Rows are points. To make a cloud, some directions were put in groups of two or more. Within a group, all points are equally far from the middle, so they leave a hole (a ring in 2 directions, a hollow ball in 3). The other directions are filled evenly. Then the cloud was stretched, turned, moved and blurred a little. How many holes are there, and how many directions does each take, smallest first?

Cloud:
0.048	-0.090	-0.031
-0.019	-0.042	0.003
-0.021	0.032	0.035
-0.033	0.010	0.047
-0.029	-0.035	-0.040
0.055	0.019	0.087
0.060	-0.039	-0.020
0.001	0.036	-0.009
0.049	-0.032	0.000
0.051	-0.069	-0.033
-0.072	0.033	-0.007
-0.030	0.050	-0.012
-0.073	0.045	0.034
0.023	0.038	0.019
0.060	-0.036	0.063
0.051	0.061	0.032
-0.029	-0.060	0.031
0.049	0.053	-0.040
0.054	0.053	0.049
-0.010	0.007	0.004
Holes: 0

Cloud:
0.063	-0.015	-0.025	0.015
-0.058	-0.039	-0.025	0.011
0.071	-0.042	0.016	-0.019
-0.029	0.015	-0.046	-0.013
0.086	0.009	0.024	-0.029
-0.030	0.032	0.060	-0.016
0.009	0.039	0.061	0.018
0.001	-0.050	-0.022	-0.073
0.024	-0.052	-0.022	-0.080
0.076	-0.036	0.028	-0.060
0.026	0.062	0.039	-0.007
0.054	-0.060	0.002	-0.036
0.040	0.017	-0.033	0.052
-0.015	0.044	0.063	-0.025
-0.044	0.047	0.001	0.035
0.051	-0.015	0.049	0.051
-0.041	0.003	0.070	0.057
-0.030	0.058	-0.006	-0.075
0.078	-0.006	0.053	-0.057
0.003	0.037	0.075	-0.064
-0.037	0.043	-0.019	-0.061
-0.052	0.021	-0.030	0.018
0.012	0.055	0.054	-0.008
-0.034	-0.078	-0.016	0.026
0.007	0.067	0.027	0.000
0.048	-0.048	-0.025	0.054
-0.023	-0.027	-0.057	0.028
Holes: 1 (3)

Cloud, 27 rows:
0.042	-0.041	-0.049	-0.009
0.049	-0.074	-0.018	0.011
-0.025	-0.039	-0.022	-0.026
-0.010	0.016	-0.082	0.045
-0.073	0.039	0.022	-0.002
-0.044	-0.017	-0.020	-0.053
-0.009	-0.014	0.020	-0.084
-0.020	0.020	0.015	0.064
-0.055	0.010	-0.068	0.014
-0.023	0.055	-0.026	-0.024
-0.019	0.056	0.005	0.053
-0.029	0.039	-0.026	-0.068
-0.032	0.070	-0.007	-0.027
-0.055	0.001	0.023	0.000
-0.053	0.052	0.017	0.020
0.001	-0.008	-0.078	0.051
-0.094	-0.019	0.018	-0.003
0.069	0.047	-0.075	-0.015
-0.066	0.005	-0.049	-0.027
0.050	-0.043	-0.011	-0.011
0.005	0.014	0.074	-0.004
-0.061	0.060	-0.001	-0.040
0.058	-0.002	-0.057	-0.014
-0.051	-0.022	0.087	-0.018
-0.042	-0.018	0.026	0.081
-0.047	0.002	-0.108	0.003
0.030	-0.008	-0.025	-0.057
Holes: 0

Cloud:
0.021	-0.029	0.084	-0.035	-0.021	-0.056
-0.057	-0.029	-0.001	-0.026	-0.047	-0.057
-0.008	0.032	0.014	0.083	-0.035	-0.049
0.076	0.038	0.004	0.058	-0.039	-0.055
0.001	-0.052	0.081	0.018	-0.013	0.031
0.082	0.005	-0.006	0.036	0.055	-0.027
0.040	0.015	-0.069	-0.046	0.019	-0.004
-0.035	0.056	0.074	-0.027	0.036	-0.002
-0.027	-0.061	0.057	0.012	0.043	0.001
0.033	0.078	0.028	0.042	0.025	-0.063
-0.033	-0.026	-0.002	0.055	-0.020	-0.076
-0.033	-0.001	0.054	-0.065	-0.035	-0.054
-0.041	-0.005	-0.075	0.026	-0.011	-0.021
-0.050	-0.068	-0.028	-0.026	-0.017	-0.002
-0.049	-0.035	-0.065	0.005	-0.006	-0.023
-0.027	0.010	0.037	0.038	0.066	-0.055
-0.009	0.030	-0.003	-0.030	0.044	-0.090
-0.033	-0.047	0.007	-0.035	-0.050	-0.057
0.062	-0.002	-0.020	0.007	0.011	0.057
0.047	0.048	-0.022	-0.023	0.008	0.047
-0.059	-0.007	0.026	0.054	-0.050	-0.031
0.072	0.007	0.056	0.051	-0.040	0.008
-0.022	0.008	0.021	0.005	-0.072	0.052
0.015	-0.036	0.049	-0.010	0.029	-0.079
-0.036	0.019	-0.042	0.043	-0.052	-0.058
0.032	0.091	-0.025	-0.033	-0.014	-0.014
0.007	0.086	0.005	0.004	0.054	-0.050
-0.007	-0.039	-0.035	0.069	0.002	-0.052
-0.036	0.038	0.004	0.043	-0.072	-0.057
0.038	0.072	-0.034	-0.022	0.042	-0.049
0.089	0.020	0.013	0.062	-0.015	-0.032
-0.025	0.011	0.097	0.027	0.012	-0.038
-0.034	0.004	0.018	-0.010	-0.018	-0.099
-0.035	-0.069	-0.008	0.039	0.030	-0.015
0.041	0.017	-0.040	-0.016	-0.057	0.043
-0.003	0.001	0.076	-0.075	-0.009	-0.038
-0.039	0.026	0.007	0.048	-0.030	0.032
0.101	0.017	0.029	0.031	-0.043	-0.038
0.037	0.016	0.014	0.021	-0.012	0.066
0.028	-0.027	-0.050	0.015	0.067	0.008
-0.017	-0.031	-0.015	0.054	-0.016	-0.081
-0.037	-0.032	0.074	0.043	-0.036	-0.006
-0.012	-0.002	-0.016	0.076	0.043	-0.033
0.020	0.007	0.081	0.044	-0.069	-0.008
0.022	0.070	0.053	0.053	0.012	-0.040
0.071	0.009	0.000	0.027	0.022	0.044
0.091	-0.023	0.065	0.013	-0.003	-0.001
0.047	-0.002	-0.026	0.081	0.018	-0.037
-0.003	0.038	0.053	0.073	-0.039	-0.036
0.050	-0.052	0.083	-0.003	-0.015	-0.030
Holes: 2 (3, 3)
